Each row of a before or after table is a point. The points were changed in one or more steps. Then noise was added and the rows were shuffled. The steps act on columns, c1 being the first. Write out the steps. A step turns or swaps two columns, mirrors them in a line or flattens them onto one, adds a multiple of one to another, or multiplies or shifts one. Angles are multiples of 10 degrees, from the lower column toward the higher: turns from -170 to 170, lines from 10 to 170 but not 90. Use the fewest steps. Two steps may share a column if one is a turn and the other turns, adds or multiplies; they go together, in the order done. Otherwise the lowest column goes first.

Before (12 x 3)
[[ 10 -10 -32]
 [-50  22  36]
 [-51  61   2]
 [-45  36  84]
 [-12  41   5]
 [  8   7 -51]
 [-18  30  29]
 [ 42  55 -41]
 [ -7 -23 -40]
 [ 24 -29 -24]
 [ 45  25 -14]
 [ 33  -7 -54]]
After (12 x 3)
[[-73 -20 -26]
 [-33   0 -56]
 [  6   4  62]
 [-22 -22 -34]
 [ -6  33  32]
 [  0  12  35]
 [  9 -40  35]
 [ 26  19  35]
 [-23 -52  56]
 [-30 -26 -11]
 [-21 -28 -94]
 [-19   6  49]]
Steps: turn c1 and c3 by 150 degrees; turn c1 and c2 by 140 degrees

Before (9 x 8)
[[  7  16 -20  -7  33 -21 -10  14]
 [-12 -22   4  31 -12  22 -30  23]
 [-28   8  -8  40  -6  28  -3  15]
 [-20  26  15  16 -18  45 -11   6]
 [ 10 -22 -25  -4  11 -26  -3  -9]
 [-20  11 -12 -12   2 -11  -1  23]
 [ 32 -38 -17  14  -6  -2   6  23]
 [-15  13  20  38 -23  13 -10  15]
 [-11 -21  17  24   5  17   1  16]]
After (9 x 8)
[[-60 -27   6  29 -11  44  -8  13]
 [ 22 -19 -25 -14  46 -19  -2  -2]
 [ 96  34 -28  15  18  -2  20   7]
 [-36  -2 -11  37  11  22  37  20]
 [ 32  14 -12 -11   2 -27  18 -23]
 [-84  -8 -16  50   9  28  -2   7]
 [-61 -10 -24 -13  24 -11  -6  10]
 [-34  17   3  29  20  16  12  24]
 [-45 -18   6  43  -9  14  -2  25]]
Steps: multiply c1 by 3; turn c2 and c7 by -140 degrees; add 1 times c8 to c5; turn c3 and c8 by 40 degrees; add 0.3 times c6 to c4

Before (13 x 14)
[[-22  -7 -16  22  -2   7 -10 -10  -3  10  24  -3  14  24]
 [-17   0 -14   0 -21 -11 -14  21  34  16  35 -24   6   6]
 [-20  46 -11  11   3 -39 -16  13   0   2  34 -12   5   1]
 [ -1  -9  11  -5 -25 -30  15  -7 -14  15   5 -15  31 -17]
 [  7   9 -17  -2 -10  35 -14   8   3 -32 -13   2   6  -7]
 [ -7   0  -5   6  11  -1  10 -11  19  15  11 -16  -6   6]
 [-39   3  11   4  10  14 -22  -5   6  20  16  -1  15  11]
 [-18  23  16  -1   1   1   5  -5 -18  -4  21  12 -10 -12]
 [ -9  -6   3 -11  14  -3   8  -6 -29  26  -6  -3 -17  16]
 [ 25   0   1  15   5   7   3   7  -7  17   3 -12 -16  -1]
 [ 15  34  -4 -17 -16  -3 -32 -17 -23  -9   8   5  -6   8]
 [ -8   5  33  -4 -24  31  -3   0   2   8  -7 -31 -17  25]
 [-10 -19  -3   3   6  -9 -16  11  -6 -29  32 -35  32 -11]]
After (13 x 14)
[[ -8   0  -5 -43  13  -2  30 -13  20  16  12   1  -6   6]
 [-38   3   9  -6  15  14 -65  -5   6  20  15  -5  14  10]
 [-21  46 -12 -36   5 -39 -49  12   1   2  35  -5   4   1]
 [-23  -8 -16 -25   9   8 -31 -10  -2   9  24 -20  13  24]
 [ -7   5  33 -69 -13  31  -8   0   1   7  -6  14 -17  24]
 [-18   2 -15 -58 -18 -12 -40  21  34  16  34   8   6   5]
 [-18  23  16  28  -4   2  14  -5 -18  -4  19  -2 -10 -12]
 [-11  -6   4   3  24  -4  25  -6 -28  27  -6  10 -17  17]
 [ 25  -1   1 -43   5   6   9   6  -8  18   2  -9 -18  -2]
 [  6   8 -17   6 -15  36 -43   8   3 -32 -12   1   6  -8]
 [-10 -19  -3 -85  -1  -8 -47  11  -7 -30  32  12  32 -12]
 [ 15  35  -5  27 -13  -4 -95 -17 -23  -9   7  14  -8   8]
 [  0 -11  11 -31 -33 -28  46  -6 -14  16   5  10  30 -18]]
Steps: turn c4 and c12 by -110 degrees; multiply c4 by 2.5; add 0.5 times c14 to c5; multiply c7 by 3

Before (12 x 24)
[[ 49   2  63  19  12  17   1 -14 -26  -1   0   3  14  22  -3  10  15   5
   81  22   6 -27  35  -7]
 [ -8   4  -6   6 -20   2 -17 -11 -20  -1   7   3 -14   9   6 -36 -17   1
  -27  21 -57 -29  -5  21]
 [-17 -16  -7   3   4  13  -9   7   6  25  16   6 -23 -54  10 -14  15 -10
  -25 -18   9 -17  11  -5]
 [ -3 -41  15   3  17  -7 -24  -1 -21   4  12 -62 -24  13  -9   9  14   3
    9  27 -17 -27 -10  35]
 [ -9   1  -8   3  -8  11 -25  13  -9  44 -11   4 -27 -22  16 -67   9 -57
   -4 -77 -12 -22  -2   0]
 [-19  10  42  10  12  -6 -18 -29 -10  -2  12 -34  14   7   9 -22  17   8
  -21 -43 -14  61  -9  12]
 [-21  10  36  56 -10  31   4 -12 -25  -2   0  -2 -26  19   5   6 -37  -1
   -6  -9   6  -4  -4  -1]
 [ 15   8  -2   3 -29  30 -16  40   2  -7  12 -10 -23  -1   4   2  -5   3
    6   7   9 -29 -20  38]
 [ 19  -2  16  43   1  10  -2   6 -15  37  17  -3 -13  11 -13   6  17 -16
   11 -23 -48 -30 -17  -3]
 [-23   4  20   4   4  14 -20 -17   6  -6  -5   3  -5  -1 -83 -50 -18 -20
    0  11   9 -26  29  13]
 [-22 -40  11  19  -2  28   6 -24  -4  27  17 -16  10   4  -5   1 -31 -34
  -22  15 -37 -18  -9  22]
 [-14   8  -4  12  16  23 -22 -11   7  -7   2   3  10  12   7  -2 -27   8
  -26   2 -31  92   4   5]]
After (12 x 24)
[[ 50   1  64  19  13  29  11  -7 -18  -3   0  -9  14  53  34   7  15 -13
   85  18  -5 -23   2   9]
 [-18 -12  -8  -1   2   9 -16  12  12  26  12  -4 -24 -62  10 -11  15  10
  -28 -16  -6 -16  -8   4]
 [ -9   4  -7   6  -8  24 -33  56  -8  43 -12  -3 -26 -27  -3 -63   7  21
   -6 -76  12 -15 -18   1]
 [-18   9  43   7  14 -60   8  -4 -10  -6  11 -52  13  29 -12 -26  18 -28
  -20 -41  13  16 -11 -15]
 [ -8   6  -4   8 -25  32 -30  -1 -23  -2   4  25 -17   6   0 -34  -5 -12
  -27  21  50  -8  -3 -32]
 [-22   6  32  52  -9  -5  -3   6 -35   1  -6   8 -23  41  -4   7 -30 -15
   -4 -10  -6 -35  -5   2]
 [ 18  -1  19  44  -2  24  -4  23 -17  38  23  -4 -15  21  -9   7  21  12
   12 -27  54 -20  16  -4]
 [-20   3  17   2   8  23 -13  22  -1  -7  -5  -9  -7  12  46 -44 -18  -6
    2   7 -13 -18  80  -8]
 [-16   7  -4  13  14 -90 -10  -9   2  -5   2 -34   8   9   2  -1 -28 -10
  -21   3  30  -7   0 -13]
 [ 15  11  -6   3 -26  25 -31 -15   0   0  12  25 -22  -7 -20   3  -4  42
    8  10 -17 -33  -3 -36]
 [ -1 -42  15   4  16  24  24  -5 -15   2  13 -90 -26  22 -12   6  13  -6
   11  22  14   3  13 -38]
 [-21 -45   7  20  -2  13  13  38  -6  28  17  -8  14   8  -9   3 -28 -17
  -25  10  33 -25   7 -26]]
Steps: add 0.5 times c3 to c14; add -1.5 times c5 to c12; turn c7 and c12 by 30 degrees; mirror c6 and c22 in the line at 130 degrees; turn c8 and c18 by 100 degrees; turn c9 and c17 by -10 degrees; turn c15 and c23 by -100 degrees; turn c21 and c24 by 170 degrees
